Each row of a before or after table is a point. One or more steps were done to the points. Then noise was added and the rows were shuffled. The steps act on columns, c1 being the first. Write out the steps. A step turns or swaps two columns, mirrors them in a line or flattens them onto one, adds a multiple of one to another, or multiplies or shifts one. Angles are multiples of 10 degrees, from the lower column toward the higher: turns from -170 to 170, lines from 10 to 170 but not 90. Use the fewest steps. Two steps may share a column if one is a turn and the other turns, adds or multiplies; they go together, in the order done. Otherwise the lowest column goes first.

Before, 10 rows:
[[ 28 -65  31]
 [-67  21  -7]
 [-16 -15  16]
 [ 52 -48  51]
 [ 24 -16   8]
 [-47  17  28]
 [-48  46  10]
 [ 20 -41  96]
 [-11  -1 -14]
 [ 10   6  -4]]
After, 10 rows:
[[ 24 -61  -6]
 [-36  47  10]
 [ 14 -27  -9]
 [-39  18   3]
 [  6   5  -2]
 [-47  22   7]
 [ 16 -11   1]
 [ -9  -1  -2]
 [ -9  -5  -3]
 [ 43 -38  -5]]
Steps: multiply c1 by 0.7; flatten c2 and c3 onto the line at 10 degrees

Before (12 x 9):
[[  8  -8 -31 -23 -39  36 -56  -5  15]
 [ 59  78 -12   2   2 -30  28  24   4]
 [ -4  76  14  26 -52 -21  44 -34  11]
 [  6  21   1 -31  18 -38  17  -3 -32]
 [-29 -26 -56 -59 -31  34 -42  -6   7]
 [  4 -27  26   2  -9 -23 -10  -1 -56]
 [ 15 -29 -87 -21 -23  16 -17  -8  -4]
 [-20  -9  52  38 -21 -18  26  53 -17]
 [ 37  37 -21 -11  13 -66  20   0  44]
 [  0  46 -54  27  10 -35 -24  13  -4]
 [  3 -22  36  21  21  22   2   0 -19]
 [-13  16  35   4   6   9  38  -2 -33]]
After (12 x 9):
[[-16  22  -2 -30  39 -12  16  -8 -32]
 [-36  18  33   5  -9   4  32  -3 -37]
 [-37 -14  52  38   7 -23  26  56 -14]
 [ 40  74 -16   0  17 -37  28  24   5]
 [ -7 -32 -86 -23 -22  -1 -19 -11  -4]
 [-52 -38 -61 -61 -45  -4 -41 -10   7]
 [-25  56  13  26 -21 -74  41 -32  15]
 [-18 -31  23   4  24  -9  -9  -1 -56]
 [-18 -14  38  21  -2  32   0  -5 -20]
 [-20  46 -57  30  28 -24 -27  12   0]
 [-16 -23 -31 -26 -52 -14 -57  -8  12]
 [ 14  38 -21 -10  57 -33  21  -4  47]]
Steps: shift c1 by -20; turn c2 and c5 by -20 degrees; turn c5 and c6 by 60 degrees

Before, 9 rows:
[[ 14 -24 -30  -3 -38 -10  16   7  43  13 -49 -13 -33  22   0  67 -55  14]
 [-35 -23   3 -16  -9  46 -46   8 -18 -69  -6  11 -38 -10 -35 -27  22 -44]
 [ 25  38   5 -26 -20 -35 -71   7   8  21 -12 -40  47  23 -18  18  25  40]
 [-35  25  18  30  11 -19 -42  44 -43 -15   0 -12  67 -62   1  13  -2  13]
 [ 38 -32 -25 -19 -15  61   1 -36  20 -25   5 -10  17 -28   3 -14  72  -6]
 [ 39 -75 -18  -1 -17 -19  28  28  22  -3  12  18 -23 -32  -7   1  26  35]
 [-24  -6  13  -3 -60   8  12  19  36  13   1 -23   8   6 -11  63  -7   2]
 [-22 -39  33 -45 -12 -11  38 -25 -18 -60   9  -1  24 -49  -9  27  -1  11]
 [ -2  11   5 -10  15 -23 -29   6  -7  52 -27 -42   4 -13 -27  71  29  14]]
After (9 x 18):
[[ 53  28  19  27  11 -12 -36  45   4 -93   1 -12  60 -65  -2  17   8  10]
 [-13  40  -6 -22 -14 -18 -63   6 -22 -44 -13 -47  66  26 -18  19  47  42]
 [ 46 -38  -4 -40 -14 -12  40 -20   0 -72   5   0 -25 -51  -9  32 -21  13]
 [-41 -31  -1 -22 -22  65   3 -36 -18 -42   3 -12   0 -30   2 -15  62   1]
 [  7  10   4  -4  13  -1 -25  10  -7  30 -29 -46  43 -17 -26  68  37  16]
 [ 32 -22  11 -18 -11  36 -44  12  31   7  -8   9 -97  -7 -39 -23  13 -49]
 [-48 -77  -5  -3 -20 -28  23  31 -16  31  13  15 -31 -29  -8   3 -12  33]
 [-53 -21 -14   0 -40  -3  15   7   9  51 -47 -14 -24  24   1  70 -66  11]
 [ -2  -5 -39  -7 -59  19  11  13  25  -5   0 -18  17   8  -5  61 -11  -1]]
Steps: turn c3 and c9 by 130 degrees; turn c1 and c9 by -120 degrees; add 0.5 times c2 to c17; add -0.5 times c12 to c6; multiply c13 by 1.6; turn c10 and c13 by 50 degrees

Before, 14 rows:
[[-41 -22  14  -4   7  -9  12  24 -18   7   7  13 -67  19 -10  -6  14  -3
   20  23  23  -9   1   8   7  15  -1 -52   4 -17  14  33 -15  -8   6 -18
  -17  -8   7 -12  11  -5  24  -2  -5 -27   8  25]
 [  8  -5   5   4 -10   9 -15   8 -16   5 -22 -11   9   9   9  16  20  -1
   18   4  21  37  -6 -14  20 -26 -21   9   4 -29 -15   3  -6  12  16  10
    1   7 -16  -8  -9  -8  -7  -9   4  -9   1  38]
 [-23  17 -14  -6  46  42 -21   9  -4   6 -14  13  25  -9   3   3  18 -21
   13  30   7 -10   5   4  15 -14  30  -6   0  -1  15   1   1   6  16 -13
  -12  -8   5 -10  25  42 -10   0   9 -31 -31  35]
 [  4 -51  -4  -4 -18  11 -13   0 -62  -3 -20  14 -30  16  -2  53   4 -15
    5   9   7  19  -1 -10  23 113 -14  11   8   8   6   0   9  -7 -11  -2
   10  12   1   2  -7  -7  -6  -5  -6 -17   2  14]
 [  4  12  20  -4  -6  25  -6  -5 -15   1   7 -11  15   6  33 -14  16  -2
   23   8 -24  -4 -22   5  29 -22 -22  -8 -19 -10   2  29 -19 -12 -19 -37
  -18   8   3  -3  45  -4  -3  -3  10 -20  24  -2]
 [-20  14 -23  -8 112  54  -7  21  -3   4   6  -4 -70  16 -12 -15  -4 -21
    3  25  -5  -1   6  10  23 -27  -4   1  -1   5   7  31  12   1  12   4
   -1  16 -16 -50  24  11 -10   0  44 -29  24 -13]
 [-19  15  23 -34 -15   3  22  -1  -4 -13 -16  -8  14 -14   2 -11 -63   1
   16  13  28   8   5  -7  19  -5 -18  13  11  -8 -51  35 -52   5 -16  -1
  -12  15   4 -18  12  -6  -9 -26  -5  77  16  27]
 [  9   7  11 -35 -13 -12 -22  -4  -5   2  -3 -11  17  -5   2 -18  15   1
   21  29  -6  -5 -22  -7 -47 -28 -10  15  -8  -1  10   1  -8 -12   7  24
  -12  10   5  -5 -15  -4   8 -95   5 -24   3   5]
 [ -8 -74 -38 -30 -16  -7 -12  15   3   1   2 -15  19 -16 -16   5  17  -9
  -16   8 -18   5  -9 -14  23 -30 121  11 -28   3  -9 -12 -11  18  16 -29
   -2  10   9 -78  -1  -8 -10   1   7 -31  -1  32]
 [ -8  16  -7   2 -18  15 -10 -13 -22  -8 -50  17   7 -12 -13   4  20 -38
   15 -52  27  -1  -4  -5   7 -24 -15 -14 -19   5  -8  27   2  -9 -12 -20
   14 -21 -53 -22  16  89  16  -4  19   6  21 -14]
 [ -8  13 -31   1   6 -11 -24   3  -7 -19  -3 -10  22  10 -11 -10  21  -5
    0  17  27  30   7 -14  24 -10  -2 -32   5 -41  12 -26 -73  15 -24 -21
  -15 -18   7   3  -6  -8  46 -15  -1 -13  30  11]
 [ -9 -19   5 -20 -13  18 -12 -11  -1 -24   5  -5   6   7  24 -16 -14  -1
   22  23  27   0 -17   4  -9 -24 -16 -16  10   7  10 -90   5 -12 -31 -24
   -9  12   0   5   1  17  -5 -26  -1 -30   1  40]
 [  6  11  13  -4  -9   3   7  -2 -23  -7  10  45  18 -14 -15  -2 -12   2
   17  30  14  41   7  11  21  21  -7   6   8   3  13  10   5  -6  -5  -7
    8  12 -10   4   1   8   0 -23  31 -13 -41   6]
 [-35 -70  -4 -24  -4  -4 -25  11 -10 -38   3  -2  -5 -16 -11  -3 -20 -53
    9  31 -86   6   1  -5  19 -21  44  13 -12   5 -16  31   1 -11   5 -33
   -2   8   4  -5  18  21  -8  -3  -4  -2  26  18]]
After (14 x 48):
[[-17  16 -30   0  10  -8 -24   1  -3 -21  -1  -6  21  13 -11  -4 -11  -4
    2  14  24  29   7 -19  26 -10  -1 -34   8 -41  11 -22 -72  18   3 -21
  -16 -17   9   4  -4  -5  44 -16   3 -30  33  12]
 [ -9  10  19  -3  -9  25  -8  -5 -10   2   7 -11  11   3  32 -13 -12  -1
   23   8 -22  -1 -27   3  25 -23 -20  -7 -17  -9   2  31 -15 -13   9 -41
  -18   9   5   2  54  -4  -9  -6  11 -25  23  -8]
 [-35 -18  11  -3   7  -6  15  23 -18   7   6  15 -64  18  -9  -7  17   0
   19  24  18  -9   0  10   2  22   0 -53   0 -19  15  32 -17  -7  26 -24
  -17  -6   7 -15  28  -2  26  -5  -5 -11   9  32]
 [-21  19  -7   5 -17  13  -9 -13 -22  -8 -51  22   9 -13 -11   1  -6 -38
   11 -53  27   4  -9  -5  10 -24 -12 -13 -19   6  -6  24   2  -8  -8 -20
   16 -22 -55 -17   8  88  18  -3  22  -7  18 -19]
 [  2 -18   6 -19 -14  22 -11 -12  -1 -29   6  -6   6   8  21 -12  16   2
   19  22  26   4 -16   2  -9 -22 -12 -14   5   8   9 -86   6 -12  13 -30
  -12  10  -4  13  10  17  -6 -26   2 -45   4  40]
 [-14  15 -26  -7 112  52  -6  17  -4   5   7  -1 -71  18 -10 -15  17 -25
    3  27  -7  -3   3   9  24 -29  -4   1  -1   5   6  29  12   0  33   3
   -2  17 -17 -52  42  17  -4   0  41  -1  25  -6]
 [  5 -51  -3  -6 -22   8 -17  -4 -61  -2 -19  15 -28  14  -2  51  -4 -16
    7   9   9  20  -1 -11  23 114 -11  12  11   6   5   2   9  -7  12  -2
    9   9  -1   2   5  -9 -12  -2  -6 -17   7  14]
 [-29  15 -16  -5  44  41 -21   5  -4   7 -13  16  23 -10   1   5  -1 -22
   11  25  11  -6   3   3  15 -10  31  -7  -3  -1  15   3   0   5  37 -17
  -14  -7  -1 -13  49  44 -10   0  11  -1 -35  34]
 [-14 -76 -36 -28 -17  -5  -9  18   2   4   5 -17  15 -13 -13   5  -6  -7
  -15   3 -19   5 -11 -15  20 -30 123  11 -30  -1  -6 -12 -12  21  35 -32
   -1  11  10 -77  19  -3 -10   1   3  -1   8  35]
 [ -3   2  11 -35 -15 -14 -26   3  -5   1  -4  -8  19  -6   2 -19 -16  -5
   22  24  -4  -3 -24  -7 -49 -25  -7   9  -7   2  10   2  -8 -10  24  22
  -12  10   4  -6  -2  -7  11 -95   5  -5   1   4]
 [ -5  -3   5   4  -9   9 -15  10 -18   1 -15  -8  12  10   8  13 -17  -5
   18   4  22  36  -5 -15  22 -23 -24   8   4 -29 -13  -1  -6  11  13  12
    3  10 -13 -10   5  -9  -5  -3   5   6   1  33]
 [ 28  18  23 -34 -12   4  23  -2  -3 -13 -12  -4  11 -14   6  -9  62  -1
   19  13  27   8   6  -4  19  -2 -14  11  11 -11 -51  36 -53   3 -74   1
   -9  13   7 -19 -43  -8  -9 -25  -8  23  11  28]
 [-16 -71   0 -23  -3  -8 -27   8 -12 -37   3  -4  -8 -19 -14  -5  39 -48
   11  30 -86   7   4  -7  18 -23  42  17 -15   7 -17  28   0 -12   7 -30
   -3   7   4  -5  25  18  -9  -4  -5   3  25  17]
 [ 11  10  13  -3 -11   0  11  -1 -21  -6   9  47  21 -14 -16  -6   8   0
   18  30  14  41   2  11  22  21  -4   4   6   3  12  16   5  -7   5  -9
    4  11  -8   3   9  10  -3 -25  28 -11 -36   4]]
Steps: mirror c1 and c17 in the line at 160 degrees; turn c35 and c46 by 60 degrees; add 0.7 times c35 to c41

Before:
[[ -27   69   29  -19   35   30   22   55  -20    9  -43   33   17   24
   -70  -75  -42  -37  -15  -22   21   54  -48    4   36   42   -2   12
   -50  -11   31   25  -12  -44    6   29    3   17   -8  -33   29   14
    21  -55    8  -24  -46   48  -13  -54   23   26  -13   32   -3  -24
    30   -4   -8  -10  -13   47  -74   18]
 [  23   -4  -55   -7   56  -28  -10    6   39   -2  -16    4   -7  -15
   -30   23  -49   10    5   25   24   14   12  -17  -15  -18  -30    8
    10    8   28   31   39   18   21  -52    6  -20  -17  -12   32  -54
   -10   34  -14  -28   36  -28   -1  -32    9    6  -45  -42  -14  -14
    17    4  -22  -21   -6   -1  -42   15]
 [  -4   46  -40   23  -13  -24  -28    7  -16  -47  -40  -19  -37  -43
   -14  -19    8   -2  -17   72  -12  -41   17   26    6  -71   -3   28
   -32   17  -17    1  -43    9   15   36  -13    9  -39   -6  -17   23
    22  -15  -14    7    7   -2  -25   12   11  -73  -33  -15  -24   21
     5    8   15    9   19    9  -73   53]
 [   5   32  -21  -49    8    0   29  -18  -10   21  -26   38    2   26
    -1   33   14    9   20    2   53  -27    7   -3   41 -108    5  -73
     4  -86  -51  -20  -20   15    5  -17   22  -16    3  -28  -62   23
    17  -45   -9   13   -2  -42   29   51   19    0  -22   32  -23   29
    17   36   66  -50   -5   70    7  -44]
 [  54   69  -15   -9   30  -48   59   -6  -22  -21   14   40  -20   33
    18    6   12   40  -24  -40   64  -30  -23  -13  -24    8   33  -27
   -27   -6  -20  -29   52    1  -21   12    4  -41  -20   19    5  -27
     4  -34  -13    6   -2  -12   57   -6   72   -2  -26  -14  -27   37
   -28    4   49   27   41  -33  -22   30]
 [  50   -5  -59  -33  -16   -1   52   16  -34   33   -8   -7  -14  -25
   -15   14  -13   -7   -2  -18   19  -57   27   -9   10  -10    4  -19
     3   38   27   -7   28  -66   21  -33    6  -23   34   27   11   32
    23   15   13   46    8    9  -46  -18   -6  -20  -14    0   20  -10
    86   -3   38  -62   17    7  -13   -5]
 [   7   14   32   37   25   48  -33   18   27  -57   -3   13    6  -70
    -7   29  -36   61   51    0   -3   38  -45  -15   -3   19  -20   -8
   -45  -26   35   13  -21   12    4   -7  -51  -24   -4   48  -45   -5
   -13    9   16  -10  -31    8  -53   -8   -1    5   71   18   30    1
   -24  -62  -30   15  -27   43   -5    9]
 [   1    1   38   10    3   49  -23   29   17    6   40  -52   19   -7
    32  -15    3   16   -1  -22   21   -6   55   23   59   16   -3    7
   -24    6    0   -8   27  -15    4  -18   -5  -24  -31  -24   -3  -28
    -8   22   60    2   27   -7  -34   21  -64    7  -41  -28   53  -21
     0  -33  -10   -8    4    0  -26    5]]
After, 8 rows:
[[  55   68  -13  -10   29  -47   60   -6  -22  -22   27   40  -21  -41
    19    3  -37   40  -25   24   63  -32  -10  -12  -21   11   33  -29
   -26   -4  -18  -31   71   -1  -21   12    2  -40  -19   53    5  -27
     1  -34   55    4   -3  -13    7   -7   50    0  -28  -14  -25   37
   -23    5   49   28   39  -36  -19   28]
 [ -26   67   31  -22   32   33   23   54  -16    8  -16   29   19  -52
   -69  -74   22  -36  -13   44   23   54   14    6   34   45   -1   10
   -47  -12   33   22  -22  -43    8   27    4   22  -12   80   30   13
    17  -59   23  -21  -47   49   37  -53    5   24  -15   30   -4  -23
    29   -4   -7  -11  -11   52  -72   15]
 [   8   15   31   35   27   51  -31   16   24  -57  -34   12    5   12
    -8   28   28   61   51   24   -5   38   80  -14   -4   16  -17   -8
   -48  -24   33   11  -46   12    1   -8  -53  -24   -3   57  -41   -4
   -15    9    5  -10  -32   10  -15   -9  -16    8   71   19   30    1
   -23  -62  -27   14  -29   43   -6    9]
 [  24   -5  -56   -7   57  -28   -7    6   36    0  -26    2   -6   16
   -32   21   54   12    4   14   27   17    1  -18  -15  -15  -28   10
     9   11   29   30   33   17   21  -54    5  -19  -18   49   31  -55
    -5   33    0  -27   36  -28   12  -33   16    6  -47  -40  -18  -12
    15    4  -25  -20   -3    0  -42   15]
 [  50   -6  -57  -34  -14    0   52   17  -34   35  -55   -7  -18   35
   -17   14    1   -9    0   21   21  -57    2   -8    8  -10    4  -17
     5   40   30  -10    1  -65   18  -36    7  -23   30   49   10   32
    26   12    2   47   10    7   -9  -18  -12  -20  -15   -1   21  -12
    85   -3   40  -63   15    6  -11   -6]
 [  -3   48  -41   23  -17  -24  -27   10  -18  -45  -14  -19  -37   42
   -14  -21   40   -2  -17  -62  -13  -41   22   27    5  -68   -3   26
   -30   18  -17   -1  -56    9   17   38  -12   10  -37  102  -16   21
    22  -14    4    7    9   -1   27   12   16  -76  -35  -18  -21   21
     3   10   14   12   15    9  -75   51]
 [   2    2   37   12    2   45  -23   28   18    5  -29  -48   18   47
    35  -15  -17   18   -1   13   20   -6  -29   24   56   15   -1   13
   -27    8    2   -8   17  -16    5  -18   -5  -25  -32   13   -3  -25
    -8   21  -27   -1   26   -9  -51   19  -85    7  -41  -27   53  -24
    -1  -32  -12   -8    3   -1  -25    7]
 [   5   32  -22  -52    8    2   32  -18   -8   22   24   37    0  -12
    -3   31   -7    8   19   -7   50  -26  -21   -5   42 -106    3  -72
     7  -87  -52  -20   -6   14    3  -16   23  -17    3  -40  -61   23
    15  -49   12   12   -1  -42   35   51   17    1  -19   30  -26   26
    19   34   62  -49   -4   70    7  -41]]
Steps: turn c11 and c49 by -70 degrees; turn c11 and c33 by 30 degrees; turn c14 and c23 by -130 degrees; turn c17 and c20 by -140 degrees; add -1.5 times c63 to c40; turn c45 and c51 by -60 degrees

Before:
[[-25  32  53  -5   1 -30   9  41  17 -26 -17 -24  -2  34 -42 -17 -24 -22
  -12  13 -41  22 -33 -25  -4   1  34  45  11   9 -34 -13 -25 -15   6  17
   -9 -11  26 -43 -56  10 -18 -14 -30  45  40  14  23   3 -23 -66  48 -31
  -11  46   6  37 -41 -42  -2 -11  45 -11]
 [-18   5  28 -16  35  29  32   2  25 -54   6  20  20 -36  24  46 -57 -34
   33  38 -22 -26 -15   6   7 -19  -5 -26 -48 -31 -29 -31 -15 -65   8 -10
  -21  27 -21  49 -20 -36 -20  19  31  23  -6 -46   1  40  27  14 -36 -28
  -13   1  40   6  -9 -41  26  19 -28 -31]
 [-39  37 -19  46  47  43 -14 -52  31 -45   5 -35 -40 -21  18  42  -3   5
   24 -24 -21 -21  -7 -15 -29  60 -44  11  37 -11  -8 -41  63   7  21 -28
   39 -55 -45 -24 -20  37  32  27   7 -11  42  35  -4  28  32 -43  44  17
   44  49  60  21 -47 -39  42 -23  47  42]
 [-12 -15  -1 -10 -41  46  12  -5  -1 -25 -26  13 -42 -25  27  13 -36  -5
   38  17   8  42  18 -14 -23  56 -54 -11 -28  26 -16 -44   2 -13  -3  16
  -42 -44 -60   8  -5  16   1 -10  30 -32  17 -43  -8  21  -1  26  28  23
   -9  20  24  41 -26  13  -7  40  66 -22]
 [ -5   9  50 -34 -33  -6 -29  34   1  13  -1  -7  -4  37 -48  52 -15 -13
   59  29 -18 -21  28  22 -28  17  34  -1  34  21  17   9  30 -60 -10 -13
  -10   4   9  11 -47  41 -29  35 -50  41  53  44 -46  68 -48 -47 -12 -15
  -28   7  39 -24   1 -42  23  22  66  28]
 [ 28  12  15  20  33  12  -9  44 -46 -25  28 -14 -22   3  25  39  16 -30
   37 -23  13 -38 -30  15 -19  11 -42   6  -3 -57  37  10  39  23 -58 -47
    8 -48   5   7 -14  -2 -31  -1 -49  42   7   4 -46  36   6   1  54 -18
  -19   2   5 -25 -21 -28  24   2  52 -28]
 [-23   6 -21  -2 -35  -4 -30  -7 -44  22  42 -50 -21  -7  18  34  16  18
  -36  27 -45 -22  14  -1 -20 -17   8  22 -46  37  47  36  33 -63 -32   8
   -9  13  21   8   3 -12  50 -52 -33 -32  -1 -24  17   9   3   5 -40  23
   33 -12 -27  52   2 -20  41  45  56  24]
 [ 28  -8  40 -47  47 -38   4 -24 -13 -40  -7   3  40   1 -45 -20   2 -27
   49  51   6 -20 -17  62  51  41   5 -45 -31  -1 -15  43  30   1  26 -11
  -17 -38 -40 -13  30  15 -37 -24  34 -18  -7 -24  24  38 -26   2 -27  43
   44 -10  15  65  26 -13  56 -17 -13  48]
 [  9 -21 -25  -2 -20   6 -32  33  -9   8  48 -61 -18  -7 -16  30  23  20
    5  31  37 -15  -4  35 -13  74 -10 -40 -41 -54 -19 -32 -27   4 -40 -62
    8  13  21  35   6 -22  17  20 -47 -21 -18 -15  19 -17  -7  10 -35  -1
   30  18  52 -16  26   9  63 -39  43  37]
 [  7 -31  47  19  -1 -28 -36  31 -44  -1  54   6  34  41 -39 -29  -2  14
   -1 -36   5  58 -11  54  53  21 -31   8  38 -40  -5 -29  18 -26  28 -53
  -35  28  17   0  29  -9  42   6   0  42  33 -36  31  35 -26   1  21  57
   33  -1  17  60  34 -62  39 -47   9  -2]
 [ -5 -42 -41  28 -35  49 -44 -25 -57  11  14  14  32 -25  28   6 -17 -39
  -25  59 -20 -25   1   9  54 -19   4  14  29  36 -21   2  -8  16  12  -2
   26 -49 -47 -28 -17  25   7 -14  11 -41  21  43 -11 -28 -31 -26 -42 -13
  -15   4  44  60  20 -17 -22  30  -6  41]
 [-26 -13  43 -18  33  50  40   3   3  14  24 -27 -37 -48  43   6 -47 -31
   49  -6  37  14  45  59 -17  46 -31 -11  47 -36  45  24  37  13   0 -66
    8 -18  15  -6 -12  36  19  25 -28  14  59  17  43  11 -33  19  -1   3
   27  13 -14   2 -49   9  -9 -34  -1 -30]]
After (12 x 64):
[[  6 -35  42 -19  -4 -33 -40  46 -51  -6  52   3  37  43 -41 -27   4  17
   -2 -28   8  57 -13  54  45  43 -27   4 -72 -41  -4 -24  17 -21  32 -51
  -35  32  11   1   0  -5  -3  10   0  40  26 -38  26  37 -28  -1  21  56
   35  -7  19  58  37 -62  29  11  -1  16]
 [  4 -22 -22  15 -21   6 -31   9 -15  15  47 -62 -18  -8 -13  37  25  15
    9  30  37 -11  -8  32 -11  97 -12 -37  -8 -58 -13 -31  17   6 -39 -63
    9  17  26 -33  39 -28 -15  15 -40 -18 -14 -16  19 -13  -7   7 -45   1
   26  13  51  -8  25  -5  17  53  42 -37]
 [-16   5  34  20  24  27  34 -13  28 -53   3  14  18 -35  24  45 -56 -31
   31  33 -24 -29 -18  11   3  -7  -8 -26  52 -31 -31 -29  -2 -68   2 -16
  -16  27 -19 -40  14 -36  -2  13  28  25  -7 -54  -1  42  31  12 -38 -26
  -19   6  44   7 -13 -29  33  17 -25  40]
 [-24  -7  48  20  29  51  41  23   7  18  20 -25 -34 -48  44   4 -50 -30
   51  -7  38  16  53  67 -15  42 -27 -12 -57 -44  42  24 -38  13   0 -70
    8  -9  15  11 -14  34  -7  20 -28  11  54  18  41  12 -28  14   4   4
   27   9 -17  -1 -55   9 -37 -10  -5  24]
 [-13  11  47  35 -37  -2 -33  22   8  13  -7  -4   0  41 -52  51 -11 -13
   59  32 -21 -21  32  19 -28  27  26   0   9  19  16   3 -56 -63  -1 -19
   -7   3   5  -5  27  46  -8  34 -51  34  60  44 -44  63 -52 -54 -12 -16
  -27   0  40 -24   3 -50  12 -48  64 -13]
 [ 23  11  13 -21  31  12  -8  47 -43 -18  29 -18 -21   4  29  38  20 -33
   38 -26  11 -39 -30  10 -11  23 -41   6  19 -60  33   3 -31  23 -61 -49
   13 -48  -1  -8  20  -2 -25  -4 -57  37  12   1 -48  33   4   0  53 -19
  -18   7   3 -23 -21 -10  17 -13  52  29]
 [-19   9 -17  13 -34  -6 -24  24 -42  20  39 -47 -21  -7  15  36  21  20
  -44  32 -41 -13  18  -3 -23   6   7  21  30  37  46  38 -19 -67 -31   7
   -9   7  22 -12 -22 -10  67 -50 -30 -32   6 -20  19   8   2   5 -38  27
   34  -9 -29  57  -6 -31  49  35  52  -9]
 [-24  32  55  -3   1 -35   8 -13  14 -26 -14 -29   4  34 -39 -15 -29 -27
  -13  14 -40  30 -34 -20  -4   4  36  48  -5  12 -30 -11 -36 -18   6  16
   -9 -15  23  44  60   5 -24  -9 -27  49  39  13  23   2 -23 -73  42 -32
  -14  51   8  36 -37 -35   0 -12  43  24]
 [-39  39 -21 -50  45  40 -18  -4  34 -49   3 -36 -38 -24  17  42  -6   0
   25 -24 -30 -17  -6 -19 -29  70 -45  14 -51 -10  -3 -43 -50  10  20 -23
   36 -52 -38  24 -64  34   5  23   1 -13  40  36   5  27  37 -41  42  21
   44  50  63  23 -46 -50  13  -3  46 -21]
 [  1 -45 -43 -26 -30  47 -34 -33 -59  12  10  12  29 -26  38   6  -7 -47
  -27  55 -24 -20   0   3  56 -25  -1  15  -1  41 -24   2  -6  13   8   3
   25 -50 -43  28  -2  24  30 -10  15 -33  17  38  -9 -26 -26 -26 -41 -11
  -15   0  42  62  20 -37  -8 -40  -6 -30]
 [ -9 -13   1   8 -39  50  13  -1  -5 -27 -23  14 -42 -24  27  14 -35  -4
   40  25   3  39  15 -13 -21  40 -47 -10  50  27 -20 -39   0 -13   1  13
  -47 -45 -58  -5  -7  18  24  -6  29 -26  24 -44  -6  14  -5  30  31  28
   -7  24  21  40 -22  21 -42   1  74   6]
 [ 34  -4  43  43  55 -35  -2  20  -8 -46  -7   5  38  -1 -42 -18   9 -31
   46  46   8 -13 -19  65  52  65   3 -44  24  -3 -17  46  12   2  21  -9
  -15 -35 -38  23 -46   8 -43 -19  29 -15  -6 -28  22  39 -15   5 -23  50
   40 -12  18  65  28 -25  28  19  -9 -41]]
Steps: turn c4 and c40 by -170 degrees; turn c33 and c41 by -120 degrees; turn c8 and c41 by 50 degrees; turn c26 and c61 by -30 degrees; turn c43 and c62 by -40 degrees; turn c29 and c62 by -130 degrees; mirror c60 and c64 in the line at 170 degrees
